Each row of a before or after table is a point. One or more steps were done to the points. Then noise was added and the rows were shuffled. The steps act on columns, c1 being the first. What was done? A step turns or swaps two columns, mirrors them in a line or flattens them onto one, adds a multiple of one to another, or multiplies or shifts one. Angles are multiples of 10 degrees, from the lower column toward the higher: turns from -170 to 170, lines from 10 to 170 but not 90. Use the fewest steps. Two steps may share a column if one is a turn and the other turns, adds or multiplies; they go together, in the order done. Otherwise the lowest column goes first.

Before (13 x 3):
[[-0.17 -0.12  0.64]
 [ 0.95 -0.26  0.40]
 [-0.18  0.27  0.35]
 [ 0.39  0.08  0.11]
 [ 0.10 -0.24 -0.75]
 [-0.48 -0.16 -0.03]
 [ 0.07 -0.76 -0.32]
 [ 0.42 -0.29 -0.34]
 [ 0.19 -0.62 -0.14]
 [ 0.47 -0.79 -0.33]
 [ 0.04 -0.86  0.36]
 [-0.21 -0.63  0.10]
 [ 0.59  0.01  0.23]]
After (13 x 3):
[[ 0.14 -0.92  0.34]
 [ 0.29 -0.31 -0.30]
 [ 1.08 -0.32  0.39]
 [ 0.06 -0.12  0.68]
 [-0.11 -0.24 -0.76]
 [ 0.17 -0.63 -0.15]
 [ 0.61  0.04  0.21]
 [ 0.37 -0.78 -0.28]
 [-0.03 -0.76 -0.31]
 [-0.04  0.28  0.36]
 [-0.48 -0.15 -0.01]
 [ 0.42  0.05  0.08]
 [-0.11 -0.68  0.14]]
Steps: add 0.3 times c3 to c1

Before (11 x 3):
[[ 0.24 -0.50  0.45]
 [-0.27 -0.51  0.31]
 [ 0.30  0.20 -0.30]
 [-0.07  0.28  0.36]
 [-0.23 -0.33 -0.27]
 [ 0.23  0.46  0.07]
 [-0.21  0.36  0.33]
 [-0.29  0.04  0.01]
 [-0.25  0.08 -0.09]
 [ 0.31  0.20 -0.35]
 [-0.39 -0.28 -0.15]]
After (11 x 3):
[[-0.27  0.22 -0.09]
 [ 0.40 -1.26  0.40]
 [-0.30 -0.88 -0.27]
 [-0.13  0.89  0.39]
 [-0.30  0.07  0.03]
 [ 0.29  1.13  0.10]
 [-0.18 -1.26  0.29]
 [ 0.19  0.47 -0.27]
 [-0.43 -0.72 -0.16]
 [ 0.05  0.73  0.34]
 [ 0.20  0.47 -0.30]]
Steps: add 0.3 times c3 to c1; multiply c2 by 2.5

Before (13 x 4):
[[ 0.15 -0.08 -0.05  0.53]
 [-0.34  1.26  0.01  0.61]
 [ 0.47 -0.28 -0.04  0.53]
 [ 0.21 -0.04 -0.06  0.13]
 [ 0.31  0.28  0.17  0.40]
 [-0.41 -0.31  0.06  0.30]
 [-0.02 -0.23  0.25 -1.58]
 [-0.28 -0.23 -0.10  0.35]
 [-0.37 -0.24 -0.05  0.29]
 [-0.17 -0.05 -0.04 -0.25]
 [-0.41 -0.33  0.62  0.22]
 [-0.14  0.00 -0.02  0.44]
 [-0.10 -0.12 -0.01  0.62]]
After (13 x 4):
[[-0.31 -0.26 -0.72  0.29]
 [ 0.23 -0.26  0.04 -0.07]
 [ 0.06 -0.25  0.01  0.02]
 [ 0.04 -0.14 -0.01  0.33]
 [-0.02  0.24 -0.06  0.09]
 [ 0.04 -0.05  0.13 -0.60]
 [ 0.80 -0.30 -0.27 -0.04]
 [-0.21 -0.01 -0.21 -0.19]
 [ 0.09 -0.01  0.14  0.17]
 [-0.15 -0.10 -0.16  0.20]
 [ 0.16  1.27  1.59  0.27]
 [ 0.21 -0.26 -0.33 -1.89]
 [ 0.18 -0.15  0.11 -0.04]]
Steps: turn c1 and c3 by -120 degrees; add 1 times c2 to c3; shift c4 by -0.30

Before (11 x 6):
[[ 0.22  0.03 -0.23  0.30  0.75 -0.44]
 [-0.09  0.23 -0.41 -0.51  0.80  0.01]
 [ 0.16  0.09  0.05 -0.56  0.83  0.00]
 [ 0.56  0.05  0.37  0.48 -0.06 -0.50]
 [-0.11 -0.82  0.19 -0.05 -0.07  0.05]
 [ 0.66 -0.22 -0.18  0.15 -0.28  0.31]
 [ 0.13 -0.50  0.51  0.34  0.08 -0.16]
 [ 0.42 -0.22 -0.44 -0.54 -0.19  0.04]
 [ 0.37 -0.87 -0.51  0.30 -0.01  0.03]
 [ 0.52 -0.04 -0.26  0.46  0.06 -0.01]
 [ 0.20 -0.49  0.45  0.04  0.78 -0.38]]
After (11 x 6):
[[ 0.36 -0.45  0.79 -0.12  0.24 -0.64]
 [ 0.08 -0.30 -0.47 -0.07  1.08 -0.50]
 [ 0.17  0.48  0.12  0.27  1.11 -0.04]
 [-0.11  0.34  0.38 -0.74  0.22  0.05]
 [-0.12  0.43 -0.85  0.40  1.12  0.00]
 [ 0.36  0.03 -1.02 -0.88  0.32 -0.10]
 [ 0.10  0.12  0.90 -0.46  1.09 -0.45]
 [ 0.09 -0.17  1.02 -0.58  0.40 -0.22]
 [ 0.49 -0.44 -0.53 -0.23  0.37 -0.18]
 [ 0.45  0.60 -0.87 -0.02  0.12 -0.09]
 [ 0.75 -0.07 -0.41 -0.26  0.00  0.08]]
Steps: turn c1 and c6 by -20 degrees; turn c2 and c4 by 110 degrees; multiply c3 by 2; shift c5 by 0.30

Before (11 x 8):
[[ 0.27 -0.12 -0.02 -0.38  0.80  0.04  0.56  0.21]
 [ 0.23 -0.75 -0.18  0.06 -0.12  0.63  0.01  0.55]
 [ 0.60 -0.33  0.18  0.36 -0.06 -0.14 -0.05 -0.33]
 [ 0.05 -0.43 -0.59  0.50 -0.67  0.25  0.43  0.17]
 [-0.10  0.18 -0.17 -0.23 -0.03  0.45 -0.54  0.08]
 [ 0.35 -0.31 -0.31  0.19  0.08 -0.49 -0.07  0.66]
 [-0.25 -1.04  0.09  0.26 -0.30 -0.04 -0.39  0.07]
 [-0.15 -0.38 -0.16  0.19  0.21  0.05 -0.17 -0.47]
 [-0.66  0.25  0.28  0.59 -0.59  0.12  0.04  0.31]
 [-0.23 -0.27 -0.21  0.67 -0.30  0.76 -0.12  0.20]
 [-0.31  0.36 -0.19  0.06 -0.35  0.58 -0.31 -0.19]]
After (11 x 8):
[[ 0.59 -0.55  0.66 -0.43 -0.64  0.48  0.03  0.22]
 [-0.10  0.47 -1.43 -0.72 -1.07  0.07  0.39  0.30]
 [-0.59  0.41 -0.71 -0.35  0.11  0.61 -0.06 -0.23]
 [ 0.31  0.26 -0.49 -0.77 -0.13  0.00 -0.04  0.78]
 [ 0.21  1.56  0.28 -0.79  0.07  0.18 -0.39  0.01]
 [ 0.37  0.54 -0.42 -0.40  0.41 -0.29 -0.18 -0.14]
 [-0.34  0.34 -0.09  0.26  0.25  0.06  0.55  0.10]
 [-0.44  0.39  0.45 -0.52 -0.03 -0.49 -0.04 -0.25]
 [-0.27  1.09 -0.45 -0.43 -0.16  0.19 -0.02  0.88]
 [ 0.40 -0.61 -0.48  0.20 -0.02 -0.26 -0.28  0.48]
 [ 0.12 -0.18 -0.41  0.35  0.55 -0.07 -0.54  0.48]]
Steps: turn c6 and c8 by 70 degrees; turn c1 and c6 by -160 degrees; multiply c2 by 1.6; turn c2 and c4 by 160 degrees; multiply c3 by 2.5; add -1 times c7 to c5

Before (11 x 9):
[[ 0.30  0.29 -0.43  0.09  0.18 -0.80  0.99 -0.07 -0.25]
 [-0.57 -0.26 -0.20 -0.19  0.73 -0.16  0.12 -0.12 -0.17]
 [-0.68  0.16 -0.20 -0.01 -0.64  0.19  0.14  0.17  0.23]
 [-0.02 -0.01 -0.39 -0.42 -0.31  0.60  0.09 -0.13  0.69]
 [-0.47  0.12 -0.31 -0.71 -0.67  0.44  0.48 -0.14  0.10]
 [-0.40 -0.11  0.24 -0.07 -0.17  0.59  0.07  0.11 -0.68]
 [ 0.33  0.42  0.07  1.01  0.26  0.23 -0.24 -0.06  0.13]
 [ 0.11  0.13  0.55  0.04  0.49 -0.76 -0.28 -0.70 -0.50]
 [ 0.43 -0.35  0.18  1.01 -0.21 -0.23 -0.10 -0.26 -0.25]
 [ 0.47  0.07 -0.06  0.18  0.61 -0.47 -0.56  0.32  0.04]
 [-0.07  0.04  0.23 -0.28 -0.48  0.22  0.71  0.15  0.75]]
After (11 x 9):
[[-0.34  0.17  0.48  0.03  0.19 -0.33  1.27 -0.16 -0.10]
 [ 0.37 -0.18 -0.22 -0.07 -0.19  0.21 -0.15 -0.25 -0.14]
 [ 0.67  0.29 -0.11 -0.01  0.70 -0.06  1.18 -0.18 -0.07]
 [-0.50 -0.02  0.11  0.05  0.65 -0.16  0.34  0.27  0.13]
 [ 0.16 -0.18 -0.07  0.21 -0.47  0.09 -0.02  0.45  0.23]
 [ 0.17  0.33  0.29  0.36 -0.34  0.23 -0.37  0.20  0.08]
 [ 0.62  0.10  0.22 -0.18 -0.58  0.07 -0.84  0.17  0.11]
 [-0.71  0.08 -0.38 -0.79 -0.25 -0.12 -0.41 -0.30 -0.17]
 [-0.09 -0.49 -0.24 -0.04  0.47 -0.33  0.46 -0.71 -0.38]
 [-0.68 -0.35  0.27 -0.79  0.29  0.09  0.15 -0.02  0.01]
 [ 0.65  0.16  0.29  0.49 -0.68  0.19 -0.57 -0.07 -0.06]]
Steps: turn c1 and c4 by 160 degrees; turn c2 and c3 by 130 degrees; add 1.5 times c5 to c7; multiply c6 by 0.4; flatten c8 and c9 onto the line at 30 degrees

Before (13 x 11):
[[-0.65 -0.44 -0.08 -0.11 -0.36  0.15  0.01 -0.06 -0.27  0.44  0.18]
 [ 0.58  0.08  0.42 -0.35  0.09 -0.07  0.06  0.06 -0.24 -0.48 -0.09]
 [ 0.29  0.64  0.20  0.00  0.16 -0.06  0.15 -0.13 -0.01 -0.74  0.38]
 [ 0.45  0.64  0.17  0.27  0.15 -0.33  0.34  0.12 -0.38 -0.32 -0.30]
 [-0.01 -0.26  0.00  0.12  0.46 -0.33 -0.26  0.15  0.53  0.20 -0.11]
 [ 0.60  0.48  0.79  0.38 -0.02  0.69  0.65 -0.09 -0.34 -0.73  0.01]
 [-0.27  0.16 -0.26 -0.22  0.18 -0.04 -0.34 -0.23  0.72  0.43 -0.39]
 [-0.45 -0.30 -0.16  0.20 -0.52  0.10 -0.13  0.38  0.46  0.03 -0.01]
 [ 0.10  0.20  0.00  0.14 -0.01 -0.21 -0.93  0.01  0.41  0.46 -0.06]
 [-0.41  0.21  0.38 -0.03  0.37 -0.23 -0.36  0.26  0.33  0.45  0.12]
 [-0.05  0.29  0.45  0.11  0.20 -0.39 -0.35 -0.23  0.03 -0.65 -0.57]
 [-0.15  0.00 -0.35  0.24  0.90 -0.05 -0.82  0.03  0.09  0.35  0.09]
 [ 0.37  0.07  0.49  0.34 -0.04 -0.29  0.35 -0.48 -0.18 -0.35  0.16]]
After (13 x 11):
[[ 0.38 -0.26  0.72  0.45  0.10 -0.28 -0.96  0.43 -0.16  0.01  0.22]
 [-0.32  0.04 -0.86 -0.32 -0.05 -0.06  1.10  0.32  0.69 -0.05 -0.36]
 [-0.48 -0.31 -0.18  0.31  0.20  0.07  0.16 -0.56  0.43  0.03  0.00]
 [ 0.45  0.59 -0.28  0.40  0.33 -0.33 -0.85  0.13 -0.38 -0.04 -0.32]
 [ 0.63  0.14  0.29 -0.43 -0.06 -0.09 -1.22 -0.01 -0.30  0.35 -0.10]
 [ 0.00  0.17 -0.45  0.16  0.00 -0.43 -1.36  0.31  0.00  0.91 -0.60]
 [ 0.28  0.46  0.80  0.00  0.34 -0.05 -1.78  0.44  0.08  0.47  0.34]
 [-0.68 -0.53  0.19 -0.16 -0.01  0.17  0.99 -0.28 -0.25 -0.35  0.24]
 [ 0.61  0.31  0.79  0.48  0.29  0.63 -1.92  0.21 -0.38  0.00 -0.02]
 [-0.14  0.57 -0.18  0.33 -0.72 -0.02  1.10  0.26  0.12  0.42  0.12]
 [ 0.12  0.09 -0.14  0.16  0.08 -0.24  1.39  0.07  0.44  0.50 -0.03]
 [-0.43  0.47  0.59 -0.10 -0.13 -0.23  1.14 -0.01  0.32 -0.09  0.14]
 [-0.03  0.14 -0.16  0.14 -0.52 -0.31  0.58 -0.04  0.55  0.07 -0.13]]
Steps: turn c2 and c5 by 140 degrees; turn c2 and c8 by -150 degrees; add 1.5 times c11 to c3; multiply c4 by 1.3; multiply c10 by 2.5; turn c7 and c10 by -110 degrees

Before (12 x 12):
[[-0.22 -0.09  0.06  0.34  0.11  0.26  0.14  0.16 -0.06 -0.15 -0.16 -0.49]
 [-0.78  0.04 -0.03  0.65 -0.65 -0.65 -0.46  0.29 -0.21 -0.05  0.06  0.68]
 [ 0.39  0.43  0.27  0.83  0.18 -0.53  0.19  0.27  0.38 -0.10 -0.39  0.44]
 [ 0.69 -0.05 -0.18 -0.72 -0.22  0.00  0.48  0.38 -0.05  0.31  0.21 -0.55]
 [-0.29 -0.03  0.27 -0.36  0.05 -0.66 -0.11  0.64  0.45 -0.01 -0.11  0.88]
 [ 1.21 -0.06 -0.22 -0.03  0.11 -0.38 -0.23 -0.10  1.01 -0.59  0.05  0.09]
 [ 0.13  0.50 -0.20  0.05 -0.33  0.48  1.26 -0.14  0.22 -0.58  0.24  0.16]
 [-0.28 -0.25 -0.45  0.37 -0.33  0.43  0.65 -0.45  0.21  0.58  0.14 -0.14]
 [-0.15  0.81 -0.30  0.41  0.20 -0.11 -0.58  0.10 -0.03  0.16 -0.36  1.03]
 [-0.58 -0.09  0.39 -0.03 -0.27 -0.45 -0.07 -0.49 -0.38  0.31  0.07  0.71]
 [-0.28 -0.21 -0.42 -0.24  0.07 -0.43  0.44 -0.19 -0.11  0.10  0.82  0.12]
 [ 0.42 -0.69 -0.22 -0.49 -0.08 -0.09  0.82  0.27 -0.29 -0.24  0.16  0.20]]
After (12 x 12):
[[-0.44 -0.73  0.14  0.41 -0.24 -0.16 -0.60 -0.42  0.09 -0.11 -0.33  1.02]
 [-0.50  0.48 -0.37 -0.72  0.10 -0.01  0.51 -0.17  0.22 -0.20  0.27 -0.55]
 [ 0.25 -0.14 -0.78 -0.38 -0.10 -0.45 -0.11  0.00 -0.48 -0.44 -0.11  0.89]
 [ 0.56 -0.55 -0.13  0.69 -0.16 -0.71 -0.48 -0.34 -0.06  0.06  0.65  0.69]
 [ 0.13  0.80 -0.19 -0.48  0.15 -0.19  0.81 -0.22  0.01  0.33  0.15  0.20]
 [-0.59 -0.14 -0.28  0.85 -0.27 -0.36  0.20 -0.13 -0.47 -0.27 -0.29  0.48]
 [-0.44 -0.31  0.22  0.02  0.13  0.53  1.27 -0.13 -0.41  0.42  0.44  0.18]
 [ 0.36 -0.02  0.34 -0.25  0.79 -0.44  0.44 -0.23  0.01 -0.08  0.24  0.12]
 [-0.86  0.80  0.17 -0.02  0.11  0.00 -0.24 -0.14 -1.17 -0.25 -0.09  0.10]
 [ 0.32  0.03  0.67  0.35  0.07  0.50  0.64 -0.27  0.34 -0.48  0.36 -0.12]
 [ 0.24 -0.08 -0.11  0.33 -0.09  0.21  0.16 -0.12  0.03  0.19 -0.18 -0.50]
 [ 0.51 -0.32  0.24 -0.02 -0.04 -0.54 -0.07  0.61  0.36 -0.12  0.27  0.70]]
Steps: turn c1 and c2 by 140 degrees; add -0.3 times c4 to c3; turn c3 and c8 by 120 degrees; turn c5 and c11 by -70 degrees; turn c6 and c9 by -20 degrees; turn c9 and c10 by -140 degrees

Before (9 x 14):
[[-0.50 -0.33  0.04  0.00 -0.41 -0.80  0.31  0.16 -0.36 -0.06  0.17 -0.41
  -1.04 -0.40]
 [-0.33  0.81  0.35 -0.77 -0.05 -0.12 -0.10 -0.26 -0.13  0.24  0.47  0.09
  -0.02  0.32]
 [ 0.12  0.11  0.75 -0.11  0.12  0.29  0.27  0.37  0.53 -0.63  0.12 -0.56
  -0.14 -0.29]
 [ 0.62  0.85  0.73 -0.45 -0.22 -0.78  0.39  0.33 -0.23  0.33 -0.05  0.01
  -0.27 -0.47]
 [ 0.05 -0.34  0.25 -0.35 -0.76 -0.19 -0.59 -0.10  0.29  0.25  0.13 -0.55
  -0.03  0.68]
 [-0.17  0.46 -0.23 -0.47 -0.90  0.25 -0.03  0.11 -0.33 -0.86 -0.44 -0.49
  -0.62  0.10]
 [-0.48  0.72 -0.51 -0.48 -0.27 -0.86 -0.35  0.39  0.64 -0.35 -0.24  0.62
  -0.11  0.36]
 [-0.05 -0.19 -0.47 -0.64  0.32  0.34  0.18 -0.13  0.18  0.17  0.40  0.46
  -0.12  0.10]
 [ 0.48  0.48 -0.18 -0.22  0.31 -0.37 -0.68  0.37  0.18  0.20  0.70  0.09
  -0.92 -0.24]]
After (9 x 14):
[[ 0.33  0.46  0.15 -0.58 -0.09  0.90 -0.06 -0.14 -0.44 -0.21 -0.33 -0.22
  -1.09  0.00]
 [-0.01 -0.26  0.39 -0.23  0.47 -0.37  0.32  0.23 -0.04 -0.72  0.17 -0.33
  -1.00  0.34]
 [ 0.64  0.17 -0.04 -0.35  0.19  0.69  0.27  0.00  0.92 -0.07 -0.15 -0.39
  -0.06  0.44]
 [ 1.01  0.29 -0.11 -0.21  0.89 -0.39 -0.69 -0.10  0.19 -0.18  0.75  0.17
  -0.35  0.38]
 [ 0.12  0.75  0.39 -0.65 -0.02 -0.28 -0.11 -0.10  0.35  0.03  0.31  0.50
  -0.06 -0.40]
 [ 1.17  0.93  0.52 -0.37  0.05 -0.69  0.39  0.12  0.43 -0.53 -0.30  0.26
  -0.36  0.57]
 [ 0.45 -0.15 -0.29 -0.32  0.26  0.00  0.23  0.00 -0.18  0.39  0.58  0.74
   0.16 -0.16]
 [ 0.03  0.64 -0.79 -0.13 -0.12 -0.10 -0.37 -0.54 -0.13 -0.89 -0.05  0.78
  -0.30  0.02]
 [ 0.56 -0.50 -0.16 -0.56 -0.51 -0.25 -0.58 -0.43  0.40 -0.04  0.08 -0.33
  -0.64 -0.50]]
Steps: shift c1 by 0.50; add 0.3 times c7 to c2; turn c3 and c11 by -20 degrees; turn c3 and c9 by 60 degrees; turn c4 and c12 by -30 degrees; turn c5 and c13 by 50 degrees; turn c6 and c10 by 60 degrees; turn c8 and c14 by 130 degrees

Before (13 x 18):
[[-0.49 -0.37  0.18  0.40  0.09  0.13 -0.47 -0.41 -0.01  0.30 -0.51 -0.29
   0.84 -0.41  0.39 -0.17 -0.09 -0.94]
 [-0.53 -0.15 -0.28  0.19  0.18  0.09 -0.04 -0.41 -0.48  0.24  0.16  0.57
  -0.08  0.10 -0.11  0.82 -0.05 -0.18]
 [ 0.13  0.12  0.62  0.27  0.22 -0.23  0.39 -0.03 -0.39  0.36  0.26  0.26
  -0.04  0.03  0.12 -0.15 -0.16 -0.04]
 [-0.36 -0.25  0.20 -1.03 -0.91  0.37  0.20 -0.15  0.07  0.53  0.14  0.17
   0.53  2.25 -0.23  0.21  0.08 -0.15]
 [ 0.05 -0.51 -0.04  0.44  0.23 -0.34 -0.04 -0.14 -0.11  0.58  0.14  0.18
  -0.64 -0.39 -0.06 -0.26 -0.21  0.06]
 [-0.78 -0.14  0.01 -0.10 -0.32 -0.36  0.55 -0.27  0.05  0.27  0.43  0.46
   0.24  0.00  0.36 -0.28  0.00  0.16]
 [-0.49 -0.33  0.06  0.24  0.39 -0.13 -0.42  0.02 -0.11 -1.58 -0.05  0.19
   0.23 -0.39  0.54 -0.07  0.62 -0.20]
 [ 0.18 -0.25  0.39  0.53 -0.80 -0.31  0.23 -0.38  0.07  0.34 -0.56  0.06
  -0.40 -0.49 -0.04  0.46  0.35  0.05]
 [ 0.30  0.24 -0.46  0.13  0.01  0.60  0.48  0.00 -0.73 -0.38  0.43 -0.09
  -0.57 -0.19  0.66 -0.07 -0.08 -0.67]
 [ 0.31 -0.07  0.02 -0.40  0.42  0.12  0.16 -0.15  0.03  0.56  0.38 -0.17
  -0.03 -0.45 -0.21  0.21 -0.18  0.34]
 [ 0.24  0.39 -0.32  0.56  0.07  0.73  0.52 -0.11 -0.02  0.53  0.43 -0.10
   0.20  0.61 -0.17 -0.13 -0.18  0.61]
 [ 0.15  0.04  0.27  0.29  0.06 -0.37 -0.11  0.95  0.09  0.14  0.33 -0.07
  -0.08 -0.38  0.57 -0.13 -0.21  0.64]
 [ 0.29 -0.18  0.26 -0.31 -0.28  1.13  0.34  0.04  0.03 -0.08 -1.03  0.22
   0.09 -0.47  0.45 -0.23 -0.27  0.63]]
After (13 x 18):
[[ 0.20 -0.17 -0.20  0.54 -0.83  0.08 -0.49  0.05  0.07  0.44  0.31  0.10
  -0.16 -0.69  0.45  0.49  0.38 -0.39]
 [ 0.33 -0.40 -0.19 -0.46  0.42  0.39 -0.17  0.31  0.04  0.39  0.02 -0.16
   0.04 -0.20 -0.46  0.22 -0.16 -0.14]
 [ 0.14 -0.38  0.26  0.29  0.19 -0.22  0.35 -0.08 -0.41  0.06 -0.22  0.30
   0.07 -0.60 -0.13  0.31 -0.16 -0.02]
 [ 0.29  0.19  0.49 -0.30 -0.27  1.19  0.38  0.60  0.00  0.09  0.12  0.26
  -0.06  0.05  1.07  0.18 -0.26  0.00]
 [-0.44  1.52 -0.25  0.26  0.40  0.11 -0.02 -0.20 -0.09 -0.51 -0.46  0.13
   0.01 -0.27  0.30 -0.41  0.61  0.03]
 [-0.82 -0.11 -0.16 -0.09 -0.23 -0.33  0.51  0.13  0.09  0.30 -0.56  0.40
  -0.06 -0.16 -0.19  0.40  0.01 -0.24]
 [-0.46 -0.02 -0.09  0.43  0.28  0.37  0.02 -0.93  0.04  0.51 -0.08 -0.30
   0.05 -0.24  0.68 -0.51 -0.06 -0.45]
 [ 0.30  0.17 -0.12  0.13 -0.03  0.56  0.23 -0.75 -0.69 -0.38 -0.80 -0.08
  -0.01  0.48 -0.05  0.43 -0.07 -0.01]
 [-0.50 -0.08 -0.05  0.15  0.21  0.01 -1.02 -0.15 -0.49  0.24  0.01  0.58
  -0.02  0.31 -0.21  0.32 -0.07 -0.40]
 [ 0.04 -0.22 -0.46  0.45  0.13 -0.06  0.28  0.05 -0.08  0.74  0.01  0.17
   0.05 -0.33 -0.18 -0.13 -0.22 -0.08]
 [ 0.17 -0.16 -0.22  0.24  0.07 -0.03  0.09  0.67  0.03  0.09 -0.69 -0.04
   0.02 -0.55  0.01 -0.17 -0.15  0.96]
 [-0.36 -0.36  1.68 -1.04 -0.82 -1.15 -0.14 -0.15  0.05  0.44  0.14  0.18
  -0.10  1.10 -0.24  0.31  0.08 -0.20]
 [ 0.26 -0.65  0.50  0.62  0.04  0.14  0.35  0.64  0.00 -0.04 -0.05 -0.06
   0.05  0.91 -0.43  0.47 -0.20 -0.07]]
Steps: mirror c2 and c10 in the line at 120 degrees; turn c6 and c14 by 40 degrees; turn c3 and c14 by -50 degrees; flatten c5 and c13 onto the line at 10 degrees; multiply c16 by 1.3; turn c7 and c16 by 70 degrees; swap c8 and c18; mirror c11 and c15 in the line at 120 degrees

Before (8 x 20):
[[-0.16 -0.34  0.12 -0.44 -0.43 -0.36  0.28 -0.39 -0.11 -0.09 -0.61  0.21
  -0.31  0.23 -0.46 -0.24  0.13 -0.41 -0.12  0.22]
 [ 0.60  0.17 -0.47  0.02  0.00  0.30 -0.12  0.12  0.30 -0.29 -0.22  0.25
   1.09  0.12 -0.31 -0.14  0.97  0.36 -0.10  0.92]
 [ 0.13  0.69 -0.13  0.23  0.16  0.24 -0.16  0.03  0.96 -0.13  0.41 -0.75
   0.39  0.42 -0.11 -0.42 -0.07  0.02  0.23  0.37]
 [-0.59  0.00 -0.13  0.28  0.73 -0.35  0.24  0.09 -0.55  0.10  0.65  0.24
   0.45 -0.60 -0.14 -0.50  0.83  0.65  0.77  0.05]
 [ 0.70 -0.27 -0.38  0.17 -0.43 -0.45  0.77 -0.13  0.32  0.29  1.39  0.36
   0.27 -0.41  0.73 -0.42 -0.08 -0.49 -0.16 -0.65]
 [ 0.25 -0.58 -0.80  0.05  0.09 -0.14  0.39 -0.19 -0.22 -0.15  0.09  0.24
  -0.41  0.75 -0.72 -0.22  0.06 -0.40  0.09 -0.34]
 [ 0.99  0.11  0.56 -0.12  0.74 -0.71 -0.31  0.15  0.06 -0.47  0.31  0.04
   0.19  0.16  0.51  0.15 -0.63 -0.21  0.29 -0.31]
 [ 0.11  0.28 -0.01 -0.28 -0.24  0.71 -0.25 -0.22 -0.32 -0.36  0.32  0.03
   0.26  0.34 -0.46  0.47  0.73 -0.32  0.22  0.04]]
After (8 x 20):
[[ 0.12  0.59 -0.13  0.24 -0.09  0.22 -0.15  0.03  0.89 -0.13  1.46 -0.70
   0.32  0.45  0.30 -0.31  0.22  0.04  0.22  0.39]
 [ 0.13  0.41 -0.05 -0.28 -0.09  0.69 -0.22 -0.23 -0.35 -0.35  0.61 -0.20
   0.32  0.38 -0.39 -0.12 -0.02 -0.34 -0.91  0.05]
 [ 0.25 -0.58 -0.80  0.05  0.15 -0.17  0.35 -0.18 -0.20 -0.12  0.32 -0.21
  -0.41  0.73 -0.71 -0.22  0.06 -0.40  0.07 -0.39]
 [ 1.02  0.18  0.58 -0.14  0.07 -0.74 -0.31  0.18  0.00 -0.50 -0.11  0.25
  -0.06  0.14  0.40  0.41  0.49 -0.20  0.34 -0.34]
 [ 0.57  0.13 -0.46  0.07 -0.35  0.33 -0.11  0.10  0.31 -0.33 -0.33  0.07
   0.95  0.16 -0.37 -0.69 -0.44  0.37 -0.58  0.88]
 [-0.12 -0.21  0.10 -0.40  0.04 -0.35  0.27 -0.36 -0.11 -0.13 -0.57 -0.03
  -0.08  0.23 -0.53 -0.23 -0.17 -0.44  0.09  0.22]
 [-0.57 -0.06 -0.11  0.30 -0.04 -0.34  0.26  0.05 -0.54  0.10  0.42  0.14
   0.13 -0.62 -0.26 -1.05  0.44  0.65 -0.47  0.07]
 [ 0.69 -0.32 -0.39  0.15 -0.17 -0.46  0.79 -0.12  0.39  0.33  0.39  0.66
   0.40 -0.41  0.41 -0.19 -0.15 -0.46  0.40 -0.64]]
Steps: add -0.3 times c4 to c2; flatten c5 and c13 onto the line at 110 degrees; turn c12 and c15 by -30 degrees; add -1.5 times c12 to c11; turn c17 and c19 by -110 degrees; turn c16 and c19 by -40 degrees
